Each row of a before or after table is a point. One or more steps were done to the points. Then noise was added and the rows were shuffled. The steps act on how far a point lies along the listed directions, d1 being the first. Write out the steps. A step turns or swaps two directions, mirrors them in a line or flattens them onto one, adds a multiple of one to another, or multiplies one. Angles are multiples of 10 degrees, from the lower direction toward the higher: turns from -170 to 170, lines from 10 to 170 but not 90. Use the fewest steps. Two steps may share a direction if one is a turn and the other turns, adds or multiplies; they go together, in the order done. Otherwise the lowest direction goes first.

Directions:
(1): 17 -14 -47
(2): -27 39 -21
(3): -41 -31 -6
Before (10 x 3):
35 -83 -19
-9 1 30
-1 -9 0
20 -104 -25
30 -2 10
-2 -6 0
6 -20 12
27 35 15
7 5 -14
-16 -14 35
After (10 x 3):
-29 19 -4
7 20 -6
3 2 2
-21 -22 -34
78 52 -16
7 3 -30
10 -15 -2
-24 33 1
4 7 4
84 68 5
Steps: turn d1 and d2 by -130 degrees; turn d1 and d3 by 120 degrees

Directions:
(1): -63 19 -14 13 -27 5
(2): -5 32 62 -22 -9 1
(3): 36 18 -6 22 -57 7
(4): -8 -45 11 -20 -34 -41
(5): -5 -16 32 62 11 -12
(6): -7 -39 15 -4 -12 59
Before (11 x 6):
12 -10 20 -21 16 -36
20 -3 45 -3 26 -31
11 -22 -39 34 16 -36
-4 -45 35 1 67 -39
-52 1 9 -33 -8 4
-35 3 14 -30 -2 44
7 -20 -6 -13 43 -23
-5 5 30 -65 -17 5
-17 -15 -9 2 -31 4
-31 -2 10 -30 -22 -13
-9 14 -24 38 56 -23
After (11 x 6):
3 25 -65 18 36 4
-27 -38 82 25 -33 -38
-48 91 -39 23 -1 50
15 -9 42 34 -20 -17
2 56 -73 -21 -8 1
-32 30 12 22 5 -12
-36 15 -24 21 -13 -8
19 -13 38 28 -52 -10
-36 62 0 -6 19 14
26 -20 8 24 8 9
5 -38 41 0 -54 7
Steps: turn d1 and d3 by 130 degrees; multiply d5 by 2; turn d4 and d5 by 120 degrees

Directions:
(1): -4 34 8 0 38 6 3 -7 -73
(2): -34 -11 4 -13 -66 15 25 -21 -33
Before (9 x 9):
-26 -48 17 -14 -100 4 29 -18 -6
-26 26 20 0 -11 0 7 -36 -91
7 12 -5 19 18 8 -9 12 -3
-16 76 0 -7 51 16 14 -9 -100
-45 -28 -12 -13 -130 17 56 -32 -20
3 -23 16 10 21 -9 -11 12 24
-12 32 9 -11 13 6 34 1 -101
0 69 -9 7 45 2 16 -34 -96
-24 14 -14 -17 -36 11 8 -23 -15
After (9 x 9):
-32 -9 -12 -5 -89 16 46 -22 -24
-14 4 14 0 -18 -8 3 -29 -39
-15 -33 16 -5 -64 3 16 -11 -20
8 40 -11 7 14 -5 11 -30 -30
-9 44 -8 -5 19 12 9 -1 -38
-1 -22 16 11 17 -6 -7 8 15
7 9 -8 20 12 10 -7 15 1
-20 14 -13 -17 -23 4 6 -19 -6
-5 13 7 -8 -4 0 29 10 -45
Steps: multiply d1 by 0.4; multiply d2 by 0.7

Directions:
(1): -26 -3 5 8 37 -52 64 -13 9 -36 9 -13
(2): 14 -21 -36 10 -43 -32 29 51 21 31 29 13
(3): -17 10 49 -14 -30 12 1 36 -28 -47 45 22
(4): 15 20 37 -56 -7 -5 42 10 0 32 -47 22
(5): -62 -4 30 13 12 -21 -16 6 -25 64 14 -10
(6): 27 17 8 52 49 18 17 17 -13 15 6 58
Before (10 x 12):
-75 -2 40 -35 -18 -23 -11 -20 -15 2 20 -20
-62 -9 57 -11 38 -31 3 11 -39 -19 32 -31
8 -13 -18 8 -77 6 -38 23 -2 16 13 -20
12 1 35 -61 -53 18 1 51 -9 9 7 38
-3 0 38 -43 -14 -1 48 39 -7 -31 15 9
26 13 13 -31 -35 -3 64 55 4 23 -8 44
1 5 23 -3 -1 24 -19 -6 -2 17 -26 18
-34 -3 0 -42 -61 -67 70 30 10 46 16 -14
-1 5 27 -39 -31 -24 -3 -16 -5 -6 -11 -23
-60 -1 13 -4 24 -41 4 -30 3 -6 -2 -56
After (10 x 12):
-10 -3 14 -8 -15 19 -32 -12 1 5 -16 -2
-16 -27 -7 -4 -33 -12 17 40 4 -53 63 -20
-48 -8 -8 52 33 -17 -15 -20 -5 29 33 9
-32 -33 -90 69 -8 -62 12 -13 29 43 46 -45
-45 -20 18 15 52 -44 11 8 -21 16 22 -27
1 -30 -23 -7 -60 8 -34 47 3 -9 54 7
3 -4 -2 43 1 -11 -28 -10 -11 -22 37 -7
-39 6 -1 52 74 -29 7 -32 1 11 0 -24
42 5 -17 53 -23 19 -12 32 -9 52 -3 36
-13 -28 -48 -15 -72 -20 3 26 23 -17 31 -37
Steps: add 0.3 times d1 to d4; turn d4 and d6 by -130 degrees; turn d2 and d3 by -30 degrees; add -1 times d5 to d3

Directions:
(1): 20 18 -29 46 35 2 1 33 -2 -41 7 -26 41 -34 60 17 30 9
(2): -16 6 -68 -23 -25 -41 73 -31 14 -11 -9 5 -22 -12 16 -12 14 21
(3): -51 32 20 -37 -14 -40 -21 21 -24 -39 15 6 11 64 26 20 22 11
(4): -27 3 -12 -19 -39 26 -54 -5 50 -22 24 1 3 -31 31 -37 -40 36
(5): 36 -34 -19 -28 24 22 23 40 -16 -29 60 60 -1 16 -9 -18 -12 13
(6): -30 7 -12 1 -2 23 -4 -39 -62 -27 30 -6 -11 -24 12 -34 -2 -75
Before (11 x 18):
-19 39 40 23 -6 -38 -58 44 33 2 -40 -31 -19 40 -9 26 9 42
-44 25 -18 -10 -36 -41 39 -54 -37 -5 -21 -19 3 4 -2 3 20 -28
-68 38 -18 -42 -53 -38 16 -36 57 1 1 13 -25 12 9 9 -18 56
6 -1 -58 -44 -20 -31 58 39 17 -26 6 37 -15 36 -8 -3 -9 68
28 -28 44 -2 -14 79 -47 -23 26 32 22 21 -12 -41 -50 -41 -55 -43
-7 -21 -14 -31 2 9 27 -31 -26 12 37 45 -49 18 -40 -13 -18 -16
-7 11 24 34 -24 10 -47 -7 63 24 -40 -54 -4 -30 22 -8 -9 40
-33 8 45 -19 -9 -51 -31 9 4 -6 -11 -11 -15 32 -10 32 5 -3
-12 -10 43 -50 -44 38 -79 4 39 18 8 22 -4 9 -25 -30 -52 30
19 0 -26 -32 -19 5 16 -8 11 -26 69 46 -20 -13 15 -44 -35 22
-5 19 12 4 21 -9 -25 -4 -63 6 -14 -17 26 -11 -18 23 33 -51
After (11 x 18):
-34 11 41 -17 -16 -61 -28 3 9 -3 -19 -14 -14 24 -11 36 3 -1
-10 8 -70 -22 -33 -19 66 -14 9 -10 -15 4 -20 -10 -6 -19 -11 24
19 6 -17 -9 -17 17 2 -31 16 -8 46 17 -24 -39 13 -45 -37 0
-6 -17 -1 -18 6 23 20 -40 -27 22 21 32 -49 2 -41 -8 -23 -30
-82 43 -23 -44 -58 -32 17 -55 36 -5 6 7 -33 1 9 -1 -17 30
-14 7 8 -1 -24 -2 -22 21 47 -7 -7 -24 -4 6 32 -13 -2 64
39 -34 53 -19 -8 67 -47 8 33 28 32 44 -5 -13 -54 -29 -56 -12
2 16 26 -2 26 -13 -37 14 -51 8 -11 -10 34 2 -20 31 34 -36
-25 39 18 11 -14 -56 -30 44 40 2 -44 -20 -25 37 1 20 12 59
-46 22 -3 -8 -31 -29 21 -50 -54 -14 -5 -18 9 12 -4 1 16 -46
-8 -9 33 -48 -47 31 -62 2 57 23 -12 22 -4 10 -28 -26 -50 47
Steps: turn d2 and d6 by 30 degrees; flatten d3 and d5 onto the line at 140 degrees

Directions:
(1): 40 4 -15 -30 26 -27 21 18 -55 -17 44 55 -26 -27 -21 -35 -24 11 -12 -35 -29 -49 -12 -3
(2): -17 -2 12 10 20 3 -33 -54 22 16 56 58 0 17 21 -34 39 5 21 -4 -26 19 64 20
Before (8 x 24):
28 -9 -16 -25 24 -39 28 21 -46 -20 -2 -18 -41 -27 -31 13 -43 6 -19 -32 -7 -36 -59 -14
17 14 7 7 -4 3 -14 7 -21 -6 -19 -13 -20 -10 3 4 2 13 -9 5 8 -19 -24 7
-6 -12 10 24 38 -11 -24 -51 28 -11 64 61 -5 14 -2 -34 31 11 22 -14 1 -11 51 1
45 7 20 -29 44 -20 -7 2 -38 -7 88 112 -14 -27 -3 -71 -11 18 1 -49 -35 -39 34 4
43 9 -10 -16 31 -26 39 14 -58 -23 26 22 -28 -38 -35 -19 -32 8 -30 -34 -30 -83 -51 -23
79 26 -30 -27 77 -41 15 0 -89 -32 128 121 -36 -32 -23 -94 -3 32 -13 -70 -86 -72 16 -3
10 -3 2 0 4 5 -21 -7 4 7 -1 29 -11 14 -8 -24 10 5 -4 -19 0 13 13 -1
-39 -9 27 24 8 1 -44 -49 29 18 39 36 13 11 33 -22 60 -3 15 3 -4 15 78 14
After (8 x 24):
43 9 -11 -13 32 -23 37 18 -55 -19 17 4 -25 -36 -43 -15 -32 10 -29 -30 -23 -85 -63 -25
41 6 16 -24 12 -4 17 48 -31 -12 11 25 0 -27 -16 -13 -40 8 -11 -19 4 -29 -15 -15
10 -6 1 2 -7 7 -14 5 7 0 -21 16 -8 20 -8 -12 8 5 -7 -10 6 18 4 -9
71 24 -37 -18 34 -23 44 59 -76 -43 20 8 -19 -38 -34 -23 -35 16 -26 -36 -32 -60 -63 -34
32 -7 -13 -25 24 -39 22 8 -44 -21 19 -5 -45 -24 -35 3 -38 11 -20 -36 -19 -39 -49 -8
-47 -9 25 27 -13 5 -27 -28 34 12 -10 -19 23 10 26 10 45 -9 5 16 21 19 36 8
-13 -13 11 21 17 2 -3 -22 40 -17 5 -2 12 9 -6 5 17 -1 8 10 30 -3 12 -12
18 17 13 3 4 -3 -26 8 -22 -10 -6 -5 -18 -11 1 -6 6 16 -6 6 -4 -21 -15 6
Steps: flatten d1 and d2 onto the line at 150 degrees
